Each row is a point. Before rounding, the points of a table are all equally far from one centre. They may lie mostly on one side of it. Write the centre, to within rounding.

Points, 9 rows:
[[-0.36  0.14 -0.52]
 [-0.14 -0.39 -0.22]
 [-0.02  0.21 -0.22]
 [-0.16  0.09 -0.67]
 [-0.34 -0.10 -0.65]
 [-0.10 -0.21 -0.69]
 [-0.07 -0.20 -0.05]
 [-0.09  0.20 -0.56]
 [-0.15 -0.11 -0.02]]
Centre: [-0.14 -0.08 -0.37]

Points, 12 rows:
[[ 0.15 -0.26  0.33 -0.10  0.39 -0.32 -0.77 -0.22 -0.21]
 [ 0.03 -0.21  0.48 -0.08  0.20 -0.19 -0.28  0.24  0.49]
 [ 0.00 -0.57 -0.11 -0.46 -0.41 -0.12 -0.28 -0.03  0.23]
 [ 0.39  0.16  0.27 -0.35  0.34 -0.24 -0.81 -0.04  0.10]
 [-0.43 -0.25 -0.24 -0.22  0.31  0.19 -0.23  0.18  0.27]
 [ 0.33 -0.15  0.33 -0.17  0.19  0.42 -0.24  0.41  0.34]
 [-0.14 -0.24  0.16 -0.49  0.55 -0.17 -0.15 -0.17  0.43]
 [-0.31 -0.25  0.16  0.06  0.06 -0.26 -0.63  0.27  0.06]
 [ 0.47 -0.40 -0.25 -0.39  0.24 -0.17  0.03  0.09  0.36]
 [ 0.19 -0.26  0.36 -0.61 -0.22 -0.18 -0.47 -0.24  0.39]
 [-0.13 -0.62  0.08 -0.11  0.27  0.50 -0.44  0.29  0.03]
 [-0.31 -0.58  0.26 -0.14  0.14  0.14 -0.26 -0.02  0.46]]
Centre: [ 0.14 -0.26  0.03 -0.29  0.16  0.04 -0.42  0.00  0.09]

Points, 24 rows:
[[ 0.25 -0.25  0.00  0.02  0.01  0.38  0.22 -0.58  0.29  0.29 -0.15  0.05
   0.83 -0.04 -0.17  0.27 -0.35 -0.57 -0.26  0.33]
 [ 0.28 -0.36 -0.01 -0.20 -0.12  0.39 -0.12  0.39  0.10 -0.01 -0.03 -0.22
   0.71  0.42  0.22  0.00  0.05  0.56 -0.09 -0.24]
 [ 0.12  0.61 -0.08 -0.19 -0.37 -0.22 -0.31 -0.01 -0.09  0.10 -0.32  0.05
   0.18  0.65 -0.27 -0.08  0.01  0.01  0.21  0.54]
 [ 0.39  0.15  0.39 -0.33 -0.71  0.27  0.07 -0.05  0.02 -0.26 -0.23 -0.45
   0.51  0.23 -0.23  0.38  0.14  0.38  0.05 -0.11]
 [ 0.52  0.25 -0.17 -0.07 -0.03  0.18 -0.23 -0.31 -0.08  0.22  0.32 -0.01
   0.30  0.38  0.02  0.39  0.28 -0.31  0.41  0.41]
 [-0.32 -0.56 -0.08 -0.62 -0.74  0.27 -0.10  0.09 -0.14 -0.21 -0.34  0.15
   0.08  0.12  0.30 -0.25 -0.07 -0.09  0.25 -0.26]
 [ 0.03 -0.02  0.20 -0.16 -0.47  0.07  0.14 -0.05 -0.11  0.62 -0.34  0.45
   0.71  0.18  0.09 -0.25 -0.15 -0.29 -0.07 -0.27]
 [ 0.17  0.28  0.18 -0.44 -0.22  0.09 -0.57 -0.07 -0.14  0.01 -0.28  0.28
   0.52  0.67  0.12  0.24  0.09 -0.36  0.03  0.41]
 [ 0.42  0.35  0.07 -0.24 -0.48  0.41  0.29  0.15 -0.17 -0.09 -0.12 -0.40
   0.82  0.30 -0.14 -0.15 -0.07 -0.75  0.00  0.50]
 [ 0.17  0.03 -0.55 -0.09 -0.11 -0.26  0.25 -0.26  0.25 -0.17 -0.40 -0.35
   0.60  0.28  0.51 -0.09  0.27 -0.37  0.06  0.37]
 [ 0.20  0.36 -0.16 -0.36 -0.16  0.05 -0.35  0.07 -0.43  0.01 -0.17  0.09
   0.93  0.22 -0.16  0.29 -0.16 -0.08 -0.54  0.19]
 [ 0.62  0.04 -0.47 -0.03 -0.25 -0.47 -0.22  0.10 -0.01  0.01 -0.20 -0.30
   0.48  0.45 -0.28  0.14  0.23 -0.23  0.15  0.18]
 [ 0.24 -0.06 -0.46 -0.24  0.09 -0.25  0.14 -0.27 -0.13 -0.02 -0.39  0.54
   0.27  0.02  0.14 -0.05 -0.14  0.17  0.02  0.48]
 [-0.24 -0.05 -0.32  0.22 -0.07 -0.33  0.07 -0.25 -0.25  0.14  0.12  0.11
   0.43 -0.09  0.01  0.47  0.13 -0.18 -0.54  0.32]
 [ 0.14 -0.36  0.10  0.07 -0.19  0.37  0.17 -0.41  0.46 -0.17 -0.15 -0.35
  -0.21  0.48 -0.12  0.22 -0.03  0.29  0.49 -0.02]
 [ 0.30 -0.16  0.31  0.12 -0.79  0.34  0.25 -0.22  0.37 -0.20 -0.44 -0.36
   0.32  0.16 -0.07  0.10 -0.12  0.42 -0.28 -0.19]
 [ 0.06 -0.23  0.38 -0.35 -0.59  0.61  0.11 -0.25 -0.35  0.23 -0.44  0.23
   0.94  0.28 -0.08 -0.27 -0.06 -0.06  0.08  0.02]
 [-0.03  0.04 -0.20 -0.39 -0.84  0.71 -0.17  0.09  0.06  0.25 -0.18 -0.18
   0.67  0.72 -0.02  0.25  0.03 -0.15 -0.28  0.42]
 [ 0.26 -0.35  0.28 -0.48 -0.35 -0.04  0.40  0.07  0.10  0.09 -0.29 -0.20
   0.43  0.17 -0.09 -0.19  0.19 -0.65 -0.38  0.48]
 [ 0.72  0.24 -0.05 -0.20 -0.53  0.29 -0.28  0.09 -0.17 -0.14  0.00  0.29
   0.15  0.43  0.08 -0.24  0.12 -0.57 -0.07  0.06]
 [ 0.12  0.19  0.09  0.01 -0.74  0.59 -0.18 -0.10 -0.28  0.16 -0.20 -0.06
   0.52  0.25 -0.13 -0.09  0.26 -0.16  0.28  0.86]
 [ 0.49  0.12  0.13 -0.36 -0.35  0.36  0.00  0.04  0.53 -0.13 -0.41 -0.19
   0.57  0.05  0.40 -0.21  0.18  0.00  0.23  0.01]
 [-0.14  0.09 -0.16 -0.47 -0.44  0.43 -0.01 -0.56  0.27 -0.14 -0.46  0.04
   0.54  0.25  0.06 -0.14  0.35 -0.60  0.11  0.52]
 [ 0.12  0.20  0.32 -0.45 -0.38 -0.11  0.06  0.02 -0.12 -0.25 -0.76 -0.12
   0.24 -0.14  0.06  0.34 -0.40  0.24 -0.13  0.23]]
Centre: [ 0.00 -0.11 -0.11 -0.09 -0.31  0.21  0.00 -0.15 -0.09 -0.06 -0.09 -0.19
  0.32  0.23 -0.02  0.00 -0.21 -0.15  0.00  0.13]

Points:
[[ 0.09 -0.24 -0.15 -0.05 -0.31  0.29 -0.02  0.47 -0.47  0.29 -0.14 -0.40
  -0.25  0.53  0.26  0.20 -0.03  0.01  0.04  0.07 -0.14 -0.40 -0.21 -0.08]
 [ 0.38 -0.62  0.13 -0.38 -0.48  0.03  0.35  0.30 -0.09 -0.07 -0.32 -0.10
   0.17  0.34  0.22  0.48  0.19 -0.07  0.05  0.38  0.13  0.04 -0.33  0.27]
 [-0.37 -0.40 -0.33 -0.64 -0.17  0.30  0.07  0.14  0.16 -0.12 -0.36 -0.42
   0.24  0.76  0.06  0.11  0.39 -0.03  0.02 -0.05 -0.23  0.19 -0.49  0.19]
 [-0.19 -0.34  0.09 -0.32 -0.48  0.21  0.21 -0.09 -0.18 -0.34 -0.31 -0.20
   0.12  0.88  0.14  0.49 -0.02 -0.29 -0.13  0.27  0.40 -0.17 -0.69  0.00]
 [ 0.20 -0.27 -0.31 -0.46 -0.69  0.40  0.12  0.04 -0.13  0.01 -0.16 -0.26
   0.33  0.43  0.09  0.30  0.33 -0.47 -0.30  0.37 -0.22 -0.06 -0.35  0.15]
 [-0.10 -0.65  0.19  0.14 -0.73  0.14  0.04  0.25 -0.26 -0.01  0.04 -0.28
  -0.07  0.60  0.26  0.27 -0.01 -0.46 -0.06  0.11  0.13 -0.02 -0.46  0.07]
 [ 0.13 -0.52  0.13 -0.05 -0.39  0.46  0.02  0.26 -0.19  0.00 -0.61 -0.58
   0.01  0.56  0.10  0.29  0.27 -0.11  0.11  0.02  0.02  0.00 -0.28  0.44]
 [ 0.22 -0.42 -0.21 -0.27 -0.38 -0.03  0.31  0.07 -0.39  0.13 -0.80 -0.26
   0.42  0.36  0.43  0.31  0.38  0.15  0.04  0.06 -0.09 -0.13 -0.35  0.19]
 [-0.25 -0.53 -0.35 -0.40 -0.40  0.23  0.05  0.21  0.21 -0.04 -0.39 -0.29
   0.29  0.64  0.31  0.66  0.08 -0.14 -0.53 -0.11  0.31  0.18 -0.39  0.07]
 [-0.64 -0.28 -0.34 -0.25 -0.61  0.13  0.06 -0.20 -0.02  0.16 -0.61 -0.02
   0.12  0.59 -0.21  0.20  0.00 -0.36 -0.15 -0.13 -0.03 -0.01 -0.15  0.31]
 [ 0.26 -0.23 -0.60  0.19 -0.40  0.33  0.40 -0.12 -0.15 -0.19 -0.42 -0.33
   0.18  0.34  0.42  0.32  0.38 -0.09 -0.02  0.27 -0.21  0.07 -0.20  0.10]
 [-0.13 -0.39 -0.28 -0.58 -0.28  0.22  0.07  0.10 -0.22 -0.29 -0.21 -0.64
   0.15  0.84 -0.04  0.24  0.17  0.23 -0.07  0.36 -0.07 -0.12  0.07  0.09]
 [-0.21 -0.58  0.14 -0.22 -0.26  0.37  0.19  0.14 -0.06  0.38 -0.35 -0.31
   0.39  0.67  0.08  0.52 -0.18 -0.40 -0.36  0.08  0.04  0.00  0.17  0.16]
 [ 0.12 -0.38 -0.10 -0.16 -0.38  0.08  0.26  0.14 -0.46  0.14  0.04 -0.81
   0.26  0.49  0.14  0.19 -0.12 -0.35  0.19  0.13  0.35  0.28 -0.10  0.25]
 [ 0.11 -0.34 -0.41 -0.04 -0.89 -0.01  0.08  0.26 -0.11 -0.37 -0.58 -0.19
   0.20  0.41 -0.03  0.16 -0.01 -0.40 -0.29  0.01  0.30 -0.41 -0.19 -0.09]
 [-0.25 -0.42  0.40 -0.11 -0.62  0.54  0.11  0.36 -0.31 -0.18  0.03 -0.30
   0.23  0.14 -0.19  0.18  0.00 -0.22 -0.39  0.55 -0.34 -0.08 -0.39  0.12]
 [-0.40 -0.06 -0.58 -0.31 -0.47  0.47 -0.06  0.51 -0.32  0.09 -0.43 -0.50
   0.17  0.14 -0.05  0.35 -0.06 -0.35  0.03  0.15  0.06  0.32 -0.09  0.21]
 [-0.03 -0.57 -0.09 -0.34 -0.26  0.63 -0.22 -0.38 -0.30 -0.16 -0.22 -0.20
   0.10  0.70 -0.08  0.02  0.05 -0.09 -0.35  0.56 -0.17 -0.17 -0.52  0.05]
 [-0.36 -0.22 -0.26  0.10 -0.46  0.34  0.16 -0.05 -0.25 -0.42 -0.34 -0.08
   0.20  0.51  0.14  0.39  0.05 -0.46  0.03  0.64 -0.08 -0.16 -0.66  0.29]
 [-0.12 -0.31  0.09 -0.02 -0.19  0.50 -0.45 -0.02 -0.37  0.26 -0.59 -0.50
  -0.09  0.11  0.27  0.54 -0.01  0.08 -0.27 -0.04 -0.05  0.02  0.13  0.20]
 [ 0.08 -0.66  0.01 -0.44 -0.55  0.38  0.19  0.04 -0.23 -0.16 -0.62 -0.30
  -0.17  0.65  0.11  0.20 -0.04 -0.06 -0.33  0.44 -0.23 -0.16 -0.22 -0.29]
 [-0.03 -0.46 -0.11 -0.17 -0.17  0.45  0.08  0.53 -0.09 -0.14 -0.10 -0.41
  -0.16  0.50  0.11  0.51  0.13 -0.20 -0.38  0.38 -0.12  0.28 -0.53  0.10]
 [-0.07 -0.47 -0.20 -0.05 -0.16  0.46  0.20 -0.06 -0.13 -0.25 -0.59 -0.63
   0.07  0.50 -0.10  0.58 -0.09  0.23 -0.11  0.22  0.09  0.16  0.23  0.39]
 [-0.51 -0.27 -0.05  0.05 -0.54  0.34 -0.35  0.33 -0.41 -0.26 -0.21 -0.65
   0.06  0.71  0.27  0.24 -0.38 -0.27 -0.24  0.15 -0.20  0.15 -0.14  0.19]
 [-0.27 -0.41 -0.34 -0.15 -0.50  0.09 -0.57  0.24 -0.01 -0.33 -0.09 -0.18
   0.02  0.43  0.34 -0.03  0.09 -0.53  0.12  0.44  0.03 -0.12 -0.20  0.03]
 [ 0.17 -0.25 -0.23 -0.40 -0.52  0.62  0.13  0.50 -0.34  0.05 -0.43 -0.23
   0.13 -0.12  0.54  0.31  0.00 -0.22 -0.30  0.35 -0.03 -0.03 -0.38  0.23]
 [-0.20 -0.42  0.09 -0.07 -0.02  0.38 -0.26  0.07 -0.22  0.05 -0.67  0.15
   0.24  0.22  0.34  0.50 -0.32 -0.24  0.51 -0.03 -0.29 -0.18 -0.42  0.20]
 [ 0.05 -0.49 -0.04  0.16 -0.22  0.11  0.04 -0.10 -0.12  0.37 -0.44 -0.35
   0.11  0.29  0.21  0.20 -0.14 -0.67 -0.72  0.28  0.11 -0.08 -0.39  0.35]
 [-0.38 -0.78 -0.58 -0.06 -0.26  0.58  0.33  0.06 -0.06 -0.13 -0.42 -0.59
  -0.16  0.31  0.33  0.32 -0.07 -0.31 -0.02  0.28  0.08  0.24 -0.47 -0.17]]
Centre: [-0.18 -0.33 -0.10 -0.15 -0.17  0.13  0.04 -0.02 -0.11 -0.19 -0.28 -0.30
  0.29  0.09  0.11  0.09 -0.22 -0.06 -0.15  0.05 -0.02 -0.03 -0.30 -0.02]
